Rows are points. The last column is the point's height on a tilted bowl or saddle (a function of degree 2), plus a little noise. Along how many of its main directions does it bend up, bend down or stay straight?
(in the rows, 128 means zero)

Points (10 x 3):
[[ 71 179 191]
 [131 102  78]
 [ 68 111 130]
 [ 69 107 127]
 [164 103  92]
 [167  81  88]
 [168 111 102]
 [ 32  87 199]
 [110 130  97]
 [114  69  79]]
Directions: 2 up, 0 down, 0 straight

Points (16 x 4):
[[147 186  44 154]
 [163 133  85 142]
 [148  79   7 179]
 [223  54 182 171]
 [150 171 133 169]
 [100 168  94 180]
 [120 124 143 164]
 [ 88 112 164 182]
 [133 103  63 151]
 [145 180 172 200]
 [172 168 150 172]
 [110  71 116 149]
 [136 168  89 158]
 [102 125  93 164]
 [115 148 161 186]
 [ 89 118 104 171]]
Directions: 2 up, 0 down, 1 straight

Points (18 x 4):
[[193 128  84 111]
 [162 190 135 176]
 [ 96 119  96 136]
 [128 146 198 197]
 [132 101  95 127]
 [205 177 112 155]
 [165 180 143 176]
 [111 178 101 142]
 [145 114 103 127]
 [107 168 112 146]
 [186 137  85 115]
 [140 175 124 157]
 [120 135 171 174]
 [ 72 139 249 230]
 [104 144  81 125]
 [ 49 190 172 196]
 [ 27 105 151 185]
 [128  89 153 157]]
Directions: 1 up, 0 down, 2 straight

Points, 26 rows:
[[144 163  83 219  56]
 [137 153  48  55 113]
 [ 84  80 202  81  82]
 [153  57  87 125 107]
 [186 154 131 178  73]
 [170 118 139 115 107]
 [190 164 185  55  50]
 [105 140  83  98 118]
 [ 99  85 128 104 108]
 [ 89 150 133  63 124]
 [193 162  75 233  18]
 [ 82 203 112  49 125]
 [137 167 161 128 104]
 [162 129 147 147 104]
 [179 196 148  66  53]
 [184 105 122 185  89]
 [114 151 164  97 115]
 [ 80 174  97  93 121]
 [165 109 101 113 110]
 [ 87 149 118 208  82]
 [149 155 124 146 100]
 [136  99 109  54 126]
 [ 97 132  68 135  97]
 [104  81 214 161  89]
 [145 201 101 130  81]
 [188 124 145 147  93]]
Directions: 0 up, 2 down, 2 straight

Points (22 x 5):
[[ 98  60  97 131 175]
 [113 163 139  71 155]
 [129 132 106  88 141]
 [ 87 114  89 149 156]
 [ 81 136 122 143 151]
 [156  58 118  68 181]
 [154 155  60 142 148]
 [102 123 213  60 212]
 [103  64 178 145 189]
 [181  97 124 180 150]
 [182 111 105 111 140]
 [172  58 135 134 161]
 [119 200  65 102 162]
 [129  83  14 124 192]
 [134  85 149 127 153]
 [ 73 163 123 148 156]
 [117 163  52 127 156]
 [144 156 166  93 152]
 [122 110 150 147 146]
 [120 136 141 132 139]
 [ 94 158 249 163 229]
 [ 99  77 109 176 169]]
Directions: 4 up, 0 down, 0 straight

Points:
[[ 84  70 123 143 181   7  76]
 [180 113 143  94 114 131  91]
 [107  93 150 168 166  92 111]
 [108 117 106 191  87 135 134]
 [181 128 105 125 115  71 130]
 [127  69 107 113 125  94 119]
 [117 151 184  45 111  61  46]
 [ 82 144  97  79 120 146 106]
 [121  68  72 169  86 109 129]
 [189 103 136 115 104  96 108]
 [ 94  82  69 140 133 137 120]
 [151 166 100  94 144 117 100]
 [112 161 107 126 169 118 120]
 [138  76 123 137 123  96 129]
 [151 150 113 109 163  91 124]
 [ 92 106 141  89  18 126  58]
 [140 172 157  90  86 174  58]
 [168 120 145 158  97 152 109]
 [ 73 162 140 165 124 131  94]
 [134  39 134 125 106  79  95]
 [105 205 141 200 148 183  49]
 [153 134 152 146 144 130 114]
 [131 111 122  64 133 223  71]
 [121 146 136 174 121 168 115]
 [109  85 163 137 152 164 109]
 [153 146 102 106 108 173  97]
 [155 146 160 134 167  78 118]
 [ 59  55 137 187 177 107  61]
 [180 115  76 102 104 137  95]
 [165 140 117 159  96 140 122]
 [188 173 154 144 142 164  60]
 [172 139 143 143 150 107 119]
 [179 134 184 191 164 203  26]
 [113 127 156 183 143 151 107]
 [110  74 152 125 155  84 114]
 [143 105 120 183 101 169 126]
 [119 103  73 116 125 170 118]
 [133 131 131 148 176  96 129]
 [111 223 119 152 155 137  56]
 [ 73 168 150 139  85 124  77]
 [ 25 169 117  74 130  99  51]
 [211  40  74 120 152 121  53]]
Directions: 0 up, 4 down, 2 straight

Points:
[[117  65  77  50 238 106  16]
 [122 156 122 105 178 104  90]
 [147 126 145 100 160 136 103]
 [201  81 124 105 249 157  55]
 [195 138 135 108 176 111  92]
 [148 139 224 129 141 201  65]
 [129 117  92 170  85 141 108]
 [147 126  87 134  85  29  82]
 [102  88 126  34 106 158 105]
 [170  92 115 167  90 126 105]
 [121 210 144  77 161  76  46]
 [ 90 148  83 187  60 165  96]
 [125 130 105 113 131 170 110]
 [156 105 116  58  58  89 108]
 [127  73 165 122  91 149 123]
 [ 99  77  67 236  94 147  58]
 [202 117 141 134 167 183  93]
 [166 181 112 139 148  75  88]
 [129  72 173 135  64 176 112]
 [195 148 190  78 115 103  75]
 [123 190 159 136 179 135  92]
 [113 158 138 177  72 143 108]
 [181 121 151 150 100 122 103]
 [ 69 145 151  63  87 103  91]
 [104 105 151  99 177 159  93]
 [173  65 148 134 172 107  90]
 [114  82  50 104 156 159  90]
 [137 177 187 196  55 191  58]
 [108 167 172  57  93 122  74]
 [158 114 182 158  92 164  97]
 [134 103 103 119 171 158 101]
 [139 130 119 102  81  95 107]
 [134 207  55 186 101 133  94]
 [135 129 140 134  98 111 116]
 [107  88 110 117 118 127 117]
 [172  95 150 104 179  95  92]
 [116  88  68 122  49 129 106]
 [147 162 124 172 133  78 104]
 [140 116 197  98  74 111 109]
 [ 81 166 132 140 213 160  87]
 [151 134 100 191 179  84  89]
 [130 166 187 248 172 175  72]
 [ 74 132 135 153 117 149 124]
 [177 174  74  42 102  78  58]
 [128 152  57 134  51 124  92]
 [191 182 100 136  75 182  85]
 [162 135 182 231 172 174  53]
 [166  99 167 113 102 144 116]
 [ 80  37 213 144 112 156 116]]
Directions: 1 up, 4 down, 1 straight

Points (66 x 9):
[[167 126 185 122 149 158 173 194 160]
 [119 158 167 117 144 146  95 126 153]
 [122 155 186 147 133  82 161 117 181]
 [ 52  58 169  96 151 108 159 149 176]
 [196  76 113 123 144  96  47 112 176]
 [ 88 131  91 106 119 152 128  85 116]
 [133  87  97 150 134 101 161 155 145]
 [139 126 143 156 162 194 109 166 165]
 [ 97 136 143 126 121 156 130 110 140]
 [ 77 110 124 136 160 129  84 117 153]
 [ 92 163 158 102 144 129  94  39 171]
 [179 121  72  94 127  97 146  85 132]
 [102 178  91 120 134 108 140 135 128]
 [122 133 169 118  89 144 192 114 163]
 [125 117 165 164 154 113 137 103 167]
 [ 57 171 115 136 146 147 200 109 151]
 [150 164 117 127  99 208  97 175 167]
 [ 90 123 138 175 108 127  87  31 189]
 [220 113 131 119 169 164 116 118 164]
 [178 142 178 234 174  90 168  95 243]
 [177 128  92  73 164 102  83 105 135]
 [120 151 201 163 162 100  80  99 203]
 [181 114  71 136 122  61 137 150 157]
 [103  94 140  97 116  99 187 210 160]
 [106 155 120 156 218 127 117  74 176]
 [124 121 149  40  99 163 134 206 157]
 [ 73 126 133 107  89 103 133 116 140]
 [ 86 165 169 130 174 209  81 126 190]
 [ 91 133 106 206 138 195 131  82 177]
 [155 182 113  67 194 108 164  67 152]
 [ 63 166  70 124 169 134 101 110 135]
 [  7  27 154 139 159 178 129 120 233]
 [142 149 142 122 101 151 101 144 147]
 [102 157 154 140 139  98 158 193 160]
 [134 146 124  52  89 135  69  98 137]
 [133 171 147 114 114 167 120 196 156]
 [ 99 124 144 101 158 117 148 155 133]
 [110 154 144 138 151 156 200 127 150]
 [195 189 139 132 129 114 123 141 168]
 [178  83  45 179 115  93 120  91 172]
 [233 119 164 150 162 138 101 140 187]
 [177 172 134 130  56 140 155 104 171]
 [104  61 142 200  90 132 142 159 195]
 [124 115 141 139 114 183  92  24 182]
 [101  98  72 103 147 123 164 111 119]
 [ 65 193 171 114 161 203 121 126 180]
 [103 152 142 150 137 198 133 143 155]
 [217  86 134 114  90 125 188 173 185]
 [137  43 102  95  61 141  68 151 176]
 [ 59 107 155  95  96 170 178 136 158]
 [144  69 156  73 134 167 145 149 150]
 [ 76 195 134 147 150 128 104 147 165]
 [164 110 149 137 132 118  17  31 216]
 [163 128 146 136 111  85 173 119 163]
 [148 143 150 107  85 116 199  90 165]
 [148  67 104 110 148  77  65 188 164]
 [140 108 129  79 140 204 190 103 147]
 [ 79 214 150 128 113 182  72 141 186]
 [108 108 174 125  99  59 139 107 175]
 [134  93  67 155 140 115 154 109 137]
 [150 138 154  99  55 179  98  76 171]
 [ 48 168 115 117 125 103 108 100 148]
 [125 196 130 111 198 146 148 155 144]
 [145 145  72 108 188  53 177  78 164]
 [175 207 156 157 132 157 113 165 187]
 [112 212 119  97 158 128 120  55 156]]
Directions: 7 up, 0 down, 1 straight

Points, 64 rows:
[[133 128 142  63 125 123 110  77 100]
 [193 128 138 133 128 106  92 108 143]
 [ 67 137 105 117 140 131 162  87 149]
 [ 58 141 127 178 117  97 106 136 150]
 [105 127 162 158 113 149 121 153 141]
 [153 137 113 132  67 160 146 198 188]
 [113  89 130  72  81  96 113 139 112]
 [106 142 138 123 108 112 150 121 146]
 [138 159 156  93 109 142  59 194  95]
 [136  74 172 170 157  79 219 201 141]
 [111 101 136 209 120 151  88  98 143]
 [115 137 128 190  59 138 157 115 200]
 [119 116  96  85 143 142 115  92  71]
 [181 155 158 119 170 140 138 171 172]
 [162 167 120 102 154 223 121 112  79]
 [110 178 105 135 175 181 115  91  57]
 [101 150 142 144 122 129 146 138 150]
 [138 102 113 127 111 122 131 149 141]
 [127 102 100 169 123 118  30 138  93]
 [164  97 111 105 117 128 116 115 103]
 [158 120 132 138 164 156  83  87  38]
 [ 70 111  91 114  95 193 103 134  43]
 [136 126 120 140 122 164 137 137 129]
 [150  56 185  63  90  94 115 135  57]
 [ 57 179 153 123 122 101  89 128 115]
 [120 148 113 151 174 167 128 109  95]
 [108 144 144  44 137  73 142 150 175]
 [144 162 104 103 114 131 126 137 133]
 [109 176 130 131 106  95 109 136 143]
 [143 200 195  88 167 188 116  94 150]
 [165 133 205 122 177 124  84 129 143]
 [116  96 104  66 133  81 162 109 186]
 [170 133 151  74 100 160 133 126  91]
 [113 164 136 132 132 133 151 125 147]
 [ 81 148 137 124 176 124 124 133 132]
 [214 137  92 137 132 197 134 167 166]
 [202  97 110 145 113  98 108 120 181]
 [133  69  98 110 149 191 140  85  61]
 [173 130 141 108 223 131 130 176 154]
 [139 112  39 145 152 142 171 145 136]
 [131 116 143 177 134 110  88 135 167]
 [121 130 157 128 153 124 109 105 116]
 [136  91  95 148 139 163 186 177 207]
 [118 121 162 122 124 117  71  90  84]
 [151 137 161 199 107 121 101  94 175]
 [160 104 102 116 133 144 153 165 154]
 [113 115  99  79  98 109 162  98 172]
 [128 182 108 133  90  63 148 142 190]
 [176 132 158 167 130 151 147  83 108]
 [160 138 158  94 160 117  95 110 120]
 [133  93 122 125 127 182 139  75  69]
 [116  94 203  52 120 124  96  81  58]
 [101 121  84  81 127 115  84 151  73]
 [123 163 149  99  92  91 155 139 154]
 [143 126 130  95  85 113 148 119 143]
 [144 103 110 102 156 104  83  66  79]
 [125 165  96 139  81 187 113 116  77]
 [117 148 156  49 167 116 150  97 178]
 [169 130 109 104 114 107 114 113 137]
 [ 89 154 100 166  89 139 143 159 165]
 [ 75 147 110  86 152 137 110  62  83]
 [111 116 191 151 165 183 141 134 164]
 [126 125 110  60 151 159 137 107 114]
 [152 110   7 154 151 109 125  86  46]]
Directions: 4 up, 3 down, 1 straight

Points:
[[165  92 122 187  98 118 155 184 183]
 [198 246 132  65 168 114 153 164 111]
 [158 140 154  14 142 124  95 171 156]
 [156 156 137 161  57 172 127 160 169]
 [107  98 142 122 107 137 105  34  51]
 [ 88 134 122 108  97 127 145  95 131]
 [143  90 171 187 127  45 146  62  69]
 [151 174 173 108 160 121  82 159 148]
 [110  75 122 130 106 147 126 136 145]
 [ 97 147 123 175 164 150 105 115 118]
 [158  66 213 102 134  68 114  74  48]
 [133 139 124 149 131  66 131  94  92]
 [196 174 144 122 147 139 105 130 117]
 [218 107  88 141 171  96 155  97 161]
 [151  88  99  67 149 175 120  85 102]
 [106 154 119 163  67 178 156 116 160]
 [135  84 171 145 114 162 107 182 138]
 [148 119  84 111 130 102  73 149 133]
 [139 163 120  85 123 146 102 177 172]
 [112  77 212 210 101 142  76 118  45]
 [112 162 142  96 125  76 105 129 136]
 [193 147 164 149 149 110 163  70 124]
 [125 100 152  91  96 143 157 125 163]
 [114  77 144 101 129  71 100  98  80]
 [162 128 208 119 122 126 110  94  83]
 [152 167  88 112 131  90 123 128 127]
 [166 174 119 181 183  95 185 155 153]
 [151 138 166 136 227 139 124 114 157]
 [ 99 120  94  89 133 133 130 202 175]
 [137  92 161 178  92 133 131   7  84]
 [198 100 181 106 123 100  35 126  56]
 [160 132 103 118 157 206 121 146 132]
 [149 172 206 142 166 137 167 136 188]
 [242 178 104  85 143  93  29  98 104]
 [202 178  71 112 130 155 201  87 106]
 [111 162 172 126 184 137 128 191 221]
 [ 94 119 154 151 101 186 159  63 147]
 [143  66 131 103 168 128  90  82  77]
 [169 129 149 136  38 142 156  89 155]
 [104  75 123 147 110 103 100 134 102]
 [203 113  60 164 124 113 129 187 178]
 [158 110  94 130 169 124 190 125 180]
 [167 190 141 147 153 167 143 129 142]
 [179 145 110  88 132 216 154 148 124]
 [114 139 169 126 109 146 103 166 162]
 [151 178  74  67 220 106 113 120  89]
 [170 117  93 160 114  47 111 175 137]
 [171 125 200 172  81  69 126 117  82]
 [110 131  98 142 130 160  93  88  80]
 [109 112 168 142 102 143 176 131 190]
 [ 93  95 132 153 118  58 119 119  80]
 [138 154  83 180 174  92 138 126 105]
 [117  85  95 160 123 126  74 138  92]
 [144 129 160 122 138 136 166 112 165]
 [169 133 180 152 119 142 138 125 144]
 [159 143 133 147 104 119 167  83 139]
 [146 160  88 142 179  90 134 126 109]
 [114 190 178 130 131 111 116 134 149]
 [198  79 100 154 155 204 185 183 205]
 [176 130  72  58 107  78 172 152 178]
 [180 128 128 124  71 213 151 159 165]
 [108  52 124 165 106 148 137 195 155]
 [129 119 131 181  94 151  83  66  66]
 [ 85 127 243 153 154 122 198 108 236]
 [100 151  79 124 178 119 113 125 100]
 [141 100 154  93 101 194 169 168 171]
 [ 93 158 162 110 127 151 114 156 175]]
Directions: 2 up, 4 down, 2 straight
